Each row is a point. Each copy is the shape, with its points in the same order, turned, moved and blurred by noise. Some copies are also mirrored. Which?

Shape, 8 rows:
7 -25 -48

-4 18 36

-7 -21 13

-2 11 -11

33 35 -13

24 1 9

-35 9 44

-45 7 -46
Copy 1:
-5 26 -45

-6 -9 47

-35 8 9

1 2 -3

39 25 13

0 27 16

-26 -27 41

7 -35 -40
Copy 1 is: mirrored
Copy 2, 8 rows:
-20 42 -15

11 -40 19

-9 -21 -14

-6 4 17

28 17 33

24 -5 0

-16 -59 19

-56 18 29
Copy 2 is: only turned
Copy 3, 8 rows:
37 -14 -48

4 21 37

24 -12 17

9 10 -12

21 53 -22

37 28 8

-17 -2 45

-25 -23 -42
Copy 3 is: only turned

Shape, 7 rows:
3 3 -26

11 21 37

31 8 4

7 39 7

49 -18 5

-23 -28 35

0 13 -36
Copy 1:
11 -25 21

8 39 6

35 6 14

1 22 36

58 2 -3

-12 7 -40

3 -29 35
Copy 1 is: mirrored
Copy 2, 7 rows:
2 -34 -14

17 3 39

33 -29 14

-5 -26 36

60 -27 4

17 39 -9

-7 -46 -14
Copy 2 is: mirrored
Copy 3 (7 x 3):
16 -11 -23

5 43 14

29 4 14

26 30 -17

25 -21 34

-50 4 14

16 -9 -35
Copy 3 is: only turned

Shape (8 x 4):
-4 -37 -23 12

3 -15 -15 -12

40 6 13 21

-1 -9 -18 -14

-27 -43 -8 -13

-14 34 -44 -32

15 -1 6 -10

-7 36 11 3
Copy 1 (8 x 4):
19 -39 -20 -18

18 -7 -8 -20

10 9 -40 28

10 -5 -7 -24

27 -37 16 -23

-28 22 4 -52

14 11 -7 3

-29 15 4 13
Copy 1 is: only turned
Copy 2:
14 -37 -28 8

11 -13 -13 -9

-21 14 3 33

15 -11 -10 -12

7 -50 -14 -25

60 15 8 -29

-6 1 0 -7

14 7 41 6
Copy 2 is: mirrored
Copy 3:
-19 -29 -27 -20

6 -14 -4 -24

9 -27 7 33

10 -10 -14 -28

-28 -17 -7 -47

45 32 -24 -35

9 -11 7 -2

10 30 7 18
Copy 3 is: only turned
Copy 4 (8 x 4):
13 -39 -6 -10

7 -12 13 -9

17 9 10 43

1 -4 9 -18

-18 -40 3 -25

7 40 -4 -52

0 5 17 10

-16 38 -9 11
Copy 4 is: only turned

Shape (12 x 6):
-20 -20 7 10 -16 0

-4 -4 -11 3 52 22

6 -3 5 1 -15 12

-58 8 -3 7 -7 9

20 -30 12 9 12 -1

4 -13 31 6 -16 -11

-10 7 5 11 -2 23

19 -5 -7 9 -10 -35

-39 -37 -10 -9 12 15

16 5 1 -7 -17 -5

7 -9 5 -60 29 9

6 -2 -1 11 -13 27
Copy 1, 12 rows:
-2 -19 -5 -14 -17 24

14 -1 38 -20 32 -8

-4 4 3 6 -7 15

-32 -48 5 -16 -7 -1

32 10 9 -11 -5 23

18 -3 -11 8 -30 15

-8 -11 17 10 2 12

17 14 -38 -11 1 8

-9 -23 26 -49 -5 20

-4 19 -13 5 -7 10

-2 43 38 -33 -18 -21

-10 0 11 9 10 25
Copy 1 is: only turned
Copy 2:
-23 6 -10 15 -11 -13

10 18 27 9 38 22

1 -17 -8 16 -6 -3

-20 33 -4 1 -36 18

3 -10 7 22 24 -25

-3 -17 9 28 -16 -31

-1 -1 -1 24 -8 17

27 -7 -15 -4 1 -34

-46 19 10 0 15 6

11 -23 -7 3 -9 -7

-11 -30 45 -24 23 11

-2 -11 -16 27 4 12
Copy 2 is: only turned
Copy 3, 12 rows:
0 -22 0 -28 -27 -4

20 -24 -13 -3 41 20

18 4 0 -24 -16 6

-37 -26 -26 -39 -4 8

32 -18 21 -4 -4 -6

4 -3 29 -22 -22 -14

5 -7 -7 -40 1 11

17 -2 -1 2 -20 -39

-3 -53 -11 -13 -12 32

15 12 0 -13 -19 -4

7 1 13 32 4 44

22 -2 -9 -40 -15 8
Copy 3 is: mirrored

Shape, 11 rows:
8 28 -5 -9 41 -12 13 14

-16 10 -4 -15 -42 -22 47 -21

-12 -6 44 17 -2 3 -16 14

-20 1 28 -22 -10 18 -30 12

-10 -35 -1 1 7 25 1 12

25 11 -14 -9 21 0 5 35

-12 -2 -31 -14 5 -47 37 -2

-26 4 24 23 -20 25 -20 -9

-31 10 -14 -1 -38 -26 33 13

-9 -26 41 17 -3 13 13 5

12 -36 24 22 -8 6 -17 -2
Copy 1, 11 rows:
-14 24 5 -27 13 -6 -31 22

-59 4 0 -25 -27 24 30 -21

-5 -8 6 20 -43 -11 -4 36

10 -30 -5 -7 -43 18 -9 38

20 -24 13 9 -8 -2 6 0

11 16 -14 -27 16 -13 -8 17

-58 -8 6 -30 23 -12 4 -15

-8 -10 -3 35 -44 28 -6 16

-56 -8 -10 -12 -1 19 36 9

0 -5 28 21 -41 -12 17 13

9 -14 -6 26 -42 -25 2 -4
Copy 1 is: only turned
Copy 2 (11 x 8):
11 -26 2 -19 38 2 6 -22

-8 4 -32 -48 -46 -18 -13 -15

-49 14 33 -4 9 -13 -9 5

-27 21 36 -10 -4 15 11 25

-19 3 29 15 -22 19 -2 -24

18 -35 17 6 15 3 2 -6

1 -35 -17 -43 -13 7 -34 -31

-56 20 6 5 -11 4 11 11

-25 -32 -14 -43 -39 -10 -13 -4

-41 22 27 3 -14 -21 -7 -22

-36 17 20 30 -3 -3 -33 -5
Copy 2 is: only turned
Copy 3:
-10 12 -7 -43 4 10 19 -2

-5 -2 -10 38 -27 -28 60 -4

-4 14 54 -13 -25 -34 0 9

-15 -13 30 -13 -12 -57 -13 5

18 -20 26 3 -14 -10 -16 27

-8 18 -16 -24 -1 -2 -4 24

7 6 -10 15 25 3 56 7

-7 -4 48 12 -35 -31 -12 -16

-26 3 5 43 -5 -15 45 13

15 0 48 -4 -43 -23 11 24

35 18 43 4 -24 -31 -13 15
Copy 3 is: only turned

Shape (15 x 9):
6 -4 -23 -14 17 -22 31 29 40

6 -2 -1 11 31 10 16 12 23

-13 -18 6 0 11 -14 -20 -1 -14

1 32 -20 -6 14 4 19 25 17

-22 6 -9 16 -9 -10 49 -11 13

-11 9 31 13 9 -16 45 1 10

3 -18 -2 10 -10 15 -24 -15 -38

5 31 1 39 -16 -14 5 -8 9

-20 -2 -13 21 2 -10 8 5 -19

-11 0 12 9 -6 11 -13 2 -9

7 20 12 17 -36 -10 43 2 27

14 -18 12 19 19 1 -5 -32 -9

1 -2 8 -1 -2 -12 -19 -33 -58

24 -3 -8 14 20 -2 30 41 9

3 -2 -5 1 1 19 -22 -17 -36
Copy 1 (15 x 9):
19 3 -21 0 15 -25 8 43 27

7 -5 2 0 24 5 10 38 -11

-25 -17 -6 -26 -10 -2 -8 1 -20

15 5 -1 12 -9 14 -8 44 11

1 21 -24 40 4 -12 10 3 -10

-14 31 17 23 19 -10 20 9 -5

-1 -14 -5 -23 -12 27 -17 -31 -36

13 3 17 35 -6 -13 -27 1 -22

-6 10 -18 1 -14 -1 -13 3 -27

-2 -9 9 -5 -17 17 5 0 -25

32 21 18 39 -4 -22 12 -6 -2

-15 -21 8 -2 29 7 -12 -15 -31

-30 -3 2 -16 -9 27 -31 -50 -19

28 23 -1 -13 21 -7 -3 39 -8

-5 -17 -7 -19 -13 39 -17 -21 -23
Copy 1 is: only turned
Copy 2 (15 x 9):
22 35 -28 3 36 14 -11 -5 35

4 2 -2 -8 44 23 -8 -15 12

-3 -23 -3 11 11 -1 1 22 -4

16 23 11 -11 29 -2 -29 -14 28

-23 16 -30 8 24 0 -44 -24 0

-24 23 -7 23 49 -2 -18 -19 -14

-9 -36 8 -13 -19 0 -1 4 -24

-15 4 17 31 -1 13 -34 -32 6

-8 -20 -12 8 10 -16 -21 -12 5

-22 -12 16 -4 6 1 -7 4 -2

-30 49 -5 16 7 11 -26 -34 1

-2 -26 0 8 15 31 -8 -4 -32

4 -33 12 11 -15 -16 -16 16 -48

17 16 -6 -3 35 3 12 -36 18

1 -31 17 -18 -9 -1 -14 6 -23
Copy 2 is: mirrored
Copy 3:
-3 15 -12 -20 10 -60 27 27 9

-26 13 -5 -13 17 -26 8 4 13

-1 -25 19 -11 -13 -27 -11 -18 -4

0 27 -17 -6 22 -41 4 16 -17

11 14 -40 -13 -8 -25 38 -18 3

-19 0 -24 14 3 -20 46 -21 8

23 -26 5 -18 2 11 -31 -26 -5

24 30 -18 22 -9 -3 6 -10 12

17 -4 -18 -6 1 -34 -3 -28 0

4 -11 -11 -4 -11 -1 -14 -6 -9

20 13 -46 8 -9 -3 41 11 9

-3 -7 21 -14 5 8 1 -27 18

29 -30 24 -3 1 5 -4 -51 -26

-1 3 -19 2 44 -41 4 17 18

13 -16 9 -22 10 10 -24 -24 -20
Copy 3 is: only turned

Shape:
16 10 13 0 7 -2 -6 -3 -34

-9 -7 -4 -14 -27 10 -31 23 -33

-14 -7 -20 -7 8 18 11 -13 -21

13 -14 -11 15 23 27 0 13 -15

-1 -8 26 -15 5 -11 -17 -7 -8

-37 -16 8 17 -26 15 -16 28 16

-11 27 -20 -1 23 5 3 19 18

11 14 -18 31 27 19 -6 -23 14

1 3 30 20 18 6 11 8 5

-20 19 5 -17 6 -18 1 -5 18

9 3 26 3 -19 15 -9 -13 14

4 13 25 -18 -19 19 2 22 -2

-37 4 21 -3 27 -6 -31 -13 -33

0 -1 -7 26 -10 15 24 24 17
Copy 1 (14 x 9):
9 12 19 13 20 3 19 -14 -2

18 9 -21 1 3 -31 26 -42 -17

35 -7 18 -5 -21 4 28 -11 -10

51 -7 -1 9 12 10 0 -18 -6

-6 -10 3 14 7 -19 18 5 -10

13 -21 -58 -7 -16 -3 7 -18 -19

48 4 -18 -25 3 4 24 20 10

42 -4 8 -17 9 34 -5 23 -24

9 -13 -10 13 11 23 6 6 12

2 -7 -7 -19 -8 -11 27 31 5

-11 -23 -2 -19 14 3 -3 -3 -18

2 -13 -14 -22 18 -10 10 -24 19

7 -5 -5 25 13 2 60 11 -25

28 0 -26 -19 -18 19 -16 -10 14
Copy 1 is: mirrored
Copy 2 (14 x 9):
-7 10 4 -1 -31 34 9 -9 -11

-8 35 -15 3 -42 -17 29 -4 -10

-20 -5 -11 11 -30 -5 -16 -14 16

-12 32 -3 6 -23 12 -30 -26 -1

-16 2 10 -7 -9 6 16 -15 -27

-5 47 5 16 11 -37 5 8 -1

-5 14 -15 -29 6 4 -23 6 19

7 11 15 -7 1 23 -25 -33 34

-14 20 25 4 6 21 -16 4 -10

-5 -15 1 -22 11 -4 7 9 -2

14 10 39 0 -10 -7 3 -9 -12

3 22 17 -12 -32 -11 0 22 -22

-53 5 8 -5 -9 15 32 -13 5

15 31 -1 14 3 0 -34 14 4
Copy 2 is: only turned

Shape:
-1 -16 -9 1 -8 13 -6 -10 8 -15 -10

2 -8 0 10 10 7 16 33 8 1 -4

-7 17 11 6 9 11 1 -13 -5 4 -4

-3 4 -1 12 -4 -2 -12 1 0 31 -3

8 -14 13 10 9 17 8 -11 -6 -21 8

-5 16 6 -1 -41 -1 -7 -3 9 -23 4

7 -5 8 7 -36 -2 8 -17 7 -14 2

-9 22 -3 9 -2 18 15 -13 1 -15 -9

-14 -3 4 -24 -4 14 17 -16 3 17 0

-17 -12 8 5 4 18 14 12 -20 13 -19

-60 -10 9 6 -3 -54 2 17 3 28 0

-5 29 -12 -3 6 -4 13 -3 -28 -13 4

3 29 14 11 9 14 -29 26 -9 -20 -18

8 6 12 6 -1 -38 5 -11 -5 -3 -16
Copy 1, 14 rows:
-2 5 -1 -2 19 10 1 3 2 -24 9

-11 -27 -2 13 0 7 -12 18 13 8 -13

0 10 3 -6 7 -13 -4 -3 -17 14 -9

10 -14 -18 6 -1 5 -12 -14 -15 1 -14

-3 6 6 -11 16 12 -3 21 -1 8 21

-16 30 -11 1 -15 2 2 -11 14 -14 6

-6 22 -11 -10 -5 25 12 -5 16 -4 10

-9 22 1 -3 11 -13 9 10 2 -1 -19

2 0 18 14 -3 14 19 -9 -20 -5 -9

-14 -14 20 -7 7 12 -16 8 -15 -3 -23

-8 -52 -4 -24 -60 -7 7 -9 -17 -24 -15

18 23 12 0 -18 -7 -7 22 -3 8 -20

-10 9 1 9 7 -30 -49 -3 8 2 2

25 -6 3 -24 -17 -5 -1 -13 21 5 0
Copy 1 is: mirrored
Copy 2, 14 rows:
0 -14 5 19 18 7 9 10 16 4 0

-12 9 32 5 -9 0 -5 14 10 -8 -19

4 2 -4 2 -4 19 -19 -6 17 4 2

-18 -8 -7 -19 -2 0 -12 1 4 11 -11

1 -4 21 18 0 30 2 5 7 2 17

12 -9 -9 5 -15 -5 25 9 39 18 10

0 -22 4 10 -10 9 28 -6 23 19 6

14 -5 -2 26 -13 10 -16 -3 25 6 -2

-15 17 -13 14 7 18 6 -18 14 8 -16

-14 -1 0 4 -7 25 -6 5 9 -26 -24

-45 8 -12 -28 -13 -39 5 -26 16 -40 5

26 13 -12 14 -24 3 -10 -4 -4 -4 4

31 3 9 -18 -4 7 -23 34 30 -6 1

15 -13 12 -18 -6 -6 6 -29 6 -6 5
Copy 2 is: only turned
Copy 3:
-4 -1 -12 -4 -4 8 0 4 -6 -13 -22

-8 21 10 -11 2 -15 -6 33 5 -6 -11

-1 10 -16 18 7 -19 -14 2 -9 -1 -3

19 6 -6 18 3 -12 2 17 9 17 -1

-1 15 -3 -12 16 -6 -8 -9 -21 -21 -11

-4 -12 -10 30 1 17 10 22 -14 -31 3

4 -1 8 23 6 18 6 1 -8 -28 -10

-10 18 -23 22 -3 -17 2 7 -13 -24 -13

9 20 -6 20 -20 4 -23 10 -18 14 -20

-12 39 -5 8 17 -1 -10 17 -1 15 -18

-8 30 3 17 -15 19 -17 14 44 24 49

-17 26 -15 17 -7 -21 18 2 -31 -8 9

-32 -10 -22 3 26 -27 4 35 -15 -3 4

-17 2 21 18 -6 -15 3 -8 7 -3 9
Copy 3 is: only turned
Copy 4 (14 x 11):
5 -21 -8 2 -17 8 -1 20 1 -6 -1

-20 2 5 18 -17 -6 -16 8 18 12 -6

18 7 9 8 0 -7 -3 -3 -2 9 2

4 -10 12 22 -13 -5 0 -23 -8 3 -12

4 -3 0 1 -6 -14 11 34 5 12 1

22 -25 -1 -34 -26 -1 -4 -7 18 2 -7

15 -26 10 -24 -27 -8 12 8 10 -10 -9

22 14 1 -7 -13 0 -13 9 0 1 9

-7 -12 27 -6 14 0 -5 -1 -7 0 16

-6 0 13 19 8 -16 -29 15 -4 6 -15

-4 -38 16 32 11 -44 -28 -46 34 -13 8

8 19 -18 -17 1 -27 -12 -7 -7 6 5

23 13 -25 13 -15 11 -16 -6 19 32 -20

7 2 -5 3 1 -22 15 -21 24 -22 -17
Copy 4 is: only turned

Shape:
6 -26 17 -10 18 -36 -16 13 9 7 -4 20

14 -6 -6 -14 0 1 9 2 9 -8 -8 -14

14 -11 11 -27 14 -32 4 5 -11 5 -38 -4

-43 27 28 -9 -18 -13 23 -24 -23 -6 -2 -9

17 -22 -20 -17 13 -36 15 22 -9 -4 10 -3

0 -11 19 -27 -4 -39 25 -10 19 -11 -18 6

-26 55 13 -2 1 28 26 0 -12 8 -2 -3

-18 -5 -16 -16 0 -47 0 1 9 24 -33 -14

-39 46 13 1 -10 16 18 -13 13 -7 4 -5

-6 -53 -4 -29 26 -19 17 8 4 15 -16 5

32 -8 -20 -13 2 23 -25 -46 -11 28 26 44

26 -22 -24 14 22 22 -30 -33 -14 -10 10 14

-32 36 12 7 -47 30 13 1 -13 -7 -9 4

14 -18 8 14 0 -24 15 -6 3 26 -11 -14

0 -15 21 -33 -4 -18 -5 7 5 0 4 -32
Copy 1 (15 x 12):
19 -32 -11 26 20 7 -6 -10 -10 27 10 11

-4 -13 3 6 -24 5 -8 1 0 0 5 -8

25 -26 -14 -5 -2 12 -11 -27 1 -8 16 13

-37 -1 -14 -29 21 -8 10 -36 -6 -13 -30 -14

0 -23 -27 27 -17 -6 -25 -3 17 13 4 22

-10 -34 -23 10 3 35 -5 -25 0 -2 4 -10

-17 25 -13 -41 7 -28 -7 -5 -9 -4 -15 -45

9 -14 -10 22 22 10 -28 -14 -4 -40 0 11

-38 16 -6 -21 15 -11 5 -2 -18 -8 -11 -45

15 -50 -15 22 -15 4 -40 -18 -27 6 -2 11

14 37 36 35 -18 -5 -17 -41 -15 57 -10 -11

10 25 22 31 -36 -14 10 -11 -35 39 0 16

-35 24 15 -49 17 2 -5 8 -6 1 -33 -21

26 -17 -9 20 -7 6 0 -6 2 -7 -30 -4

-10 -46 13 6 -2 -10 0 -12 13 -6 7 -3
Copy 1 is: only turned
Copy 2 (15 x 12):
-15 -36 -7 15 -7 5 -28 -11 -24 12 22 34

-17 3 -22 5 0 9 -2 10 -3 -18 10 10

-35 -32 -14 8 32 17 -15 2 -25 -8 18 12

-20 -35 13 -23 2 2 -3 -21 9 -28 -43 -12

-20 -22 -15 11 -7 24 -12 18 11 15 33 8

-27 -35 -19 -2 1 40 -3 -12 -12 -18 -3 29

-16 10 22 -7 17 -18 19 -2 9 -11 -54 -3

-60 -23 -22 -30 10 5 -31 -3 -6 2 13 21

-25 3 14 -15 -11 -14 12 -15 10 -24 -49 5

-23 -36 -45 25 6 15 -35 14 0 6 7 28

30 -25 -51 4 1 -57 33 -9 -8 11 16 20

8 -9 -44 33 -16 -41 8 -19 -8 -4 34 -11

-9 5 7 -29 -13 -13 6 1 -21 -15 -54 -24

-7 -1 -26 -10 18 17 -27 -21 -4 3 14 12

-12 -21 -2 -8 3 11 -30 13 -1 -38 15 20
Copy 2 is: mirrored

Shape (17 x 12):
-13 3 11 -7 15 -19 -10 -20 8 -16 -37 -20

16 10 -11 -2 -16 8 9 2 -9 -11 12 -14

-13 -1 9 -15 11 -8 28 -16 -18 -16 -18 -23

-26 3 -30 -11 -39 10 -12 -24 -6 11 -12 -9

-3 -10 -6 -12 -10 33 19 -4 -3 11 -8 11

-26 -15 -19 1 12 -1 -1 4 5 -9 5 -1

-49 14 35 -17 17 8 21 1 -16 16 8 -20

6 32 -21 -26 -2 -17 22 -34 -6 -3 -12 -15

11 16 -5 7 -15 -9 16 -14 13 -8 -13 24

3 17 6 -16 1 9 24 22 -28 6 -15 -5

13 -23 2 11 10 -22 15 -8 3 9 -10 -1

17 -18 6 26 5 32 11 15 -21 -1 6 28

-5 19 -19 25 5 5 31 -26 -4 8 18 -13

-46 24 -16 6 8 9 13 -9 -19 19 -23 0

-2 -4 -1 -6 18 -1 6 -2 15 -4 -15 -32

3 -2 8 -22 -1 -30 6 -33 10 4 -42 -21

47 24 -7 -27 -9 16 -3 -22 -12 3 38 14
Copy 1 (17 x 12):
31 17 -8 28 20 9 -4 -21 1 4 28 4

1 -14 7 -7 3 0 -6 21 -18 -3 1 16

26 -15 20 26 13 8 -22 -7 6 15 15 0

19 -26 -27 8 1 26 25 23 12 -17 6 -2

4 -11 -7 -11 13 13 -12 13 20 0 -24 -7

14 -8 -9 3 -4 -22 2 -10 8 -13 4 -14

1 -42 -11 35 16 -1 -28 -38 19 4 -9 21

25 -13 22 23 37 5 17 24 3 10 13 17

-6 15 12 -8 30 5 4 19 16 -11 18 5

-11 -14 -2 17 8 -1 -26 18 7 29 -5 14

4 19 23 -6 -2 3 8 -18 13 13 8 1

-32 15 11 -12 -9 2 -27 6 1 -8 -31 -16

8 -13 34 14 2 -4 6 7 13 -30 -12 25

5 -15 -12 47 4 0 -4 8 39 -13 -4 7

34 9 -2 5 3 -5 -10 -14 -2 8 5 16

37 13 5 15 27 24 12 -12 12 26 29 11

-18 -12 16 -14 47 4 21 24 -39 3 -29 9
Copy 1 is: only turned
Copy 2:
5 -23 -7 -16 -11 13 7 -41 -15 7 16 14

18 28 4 6 -1 -2 5 10 7 11 9 2

22 -1 -11 -12 15 9 -20 -33 -14 -3 9 11

-3 13 -4 12 -36 1 -14 -9 -32 8 -3 -38

6 -7 -16 23 -1 -3 -29 10 12 -5 1 -14

-11 -2 17 0 -6 21 -17 0 -13 2 -16 16

12 6 -21 -31 10 37 -17 -17 -9 -46 -14 -2

49 -3 9 -16 -8 -16 -16 -12 -23 6 21 -7

16 -7 8 3 -16 -30 5 -10 10 5 -9 11

11 13 -20 -27 23 -9 -22 3 15 -1 4 -8

15 -11 -13 0 4 1 3 -1 -5 24 -17 38

-24 15 -18 11 -5 -14 -23 22 34 -9 -2 38

38 32 7 -6 -28 10 -27 0 -1 -2 -2 25

-1 3 -5 -33 -30 4 -43 -23 -10 -14 -19 -6

12 -10 -1 -7 -2 37 -2 -15 1 20 7 9

29 -30 -21 -7 -7 3 6 -29 -25 27 10 -2

32 11 -1 12 -17 -22 11 54 -1 -21 34 5
Copy 2 is: mirrored
Copy 3:
-14 -3 2 6 14 11 13 3 -6 -14 -40 32

21 -19 -1 -1 -22 -5 -17 3 6 27 -7 12

-9 -17 -17 -10 1 -1 -2 -3 25 5 -43 28

44 -27 -4 14 7 40 -16 -9 5 -6 -23 13

26 -18 -23 -11 8 14 11 3 24 12 6 -2

-12 -16 6 12 10 17 -18 10 20 0 -5 -4

-6 13 12 -18 12 -2 -5 -49 44 7 -20 5

20 14 -25 -6 -17 17 -14 10 -1 12 -48 28

14 2 -21 13 -26 5 16 17 2 -4 -17 -6

10 0 -10 -36 -20 0 -9 -8 27 5 1 29

-11 -8 -28 3 7 -16 -10 10 -4 -10 -4 4

2 -33 -7 -25 -9 -13 11 10 7 10 28 -28

27 4 -1 -6 1 -14 -20 13 9 14 -35 -21

19 4 11 -27 6 27 -11 -10 28 -27 -29 -3

-7 0 0 3 24 -5 -3 13 8 8 -17 30

2 1 -31 5 10 7 7 -3 -10 -14 -43 48

20 3 -23 -5 -30 21 -5 -9 -30 60 2 -3
Copy 3 is: mirrored
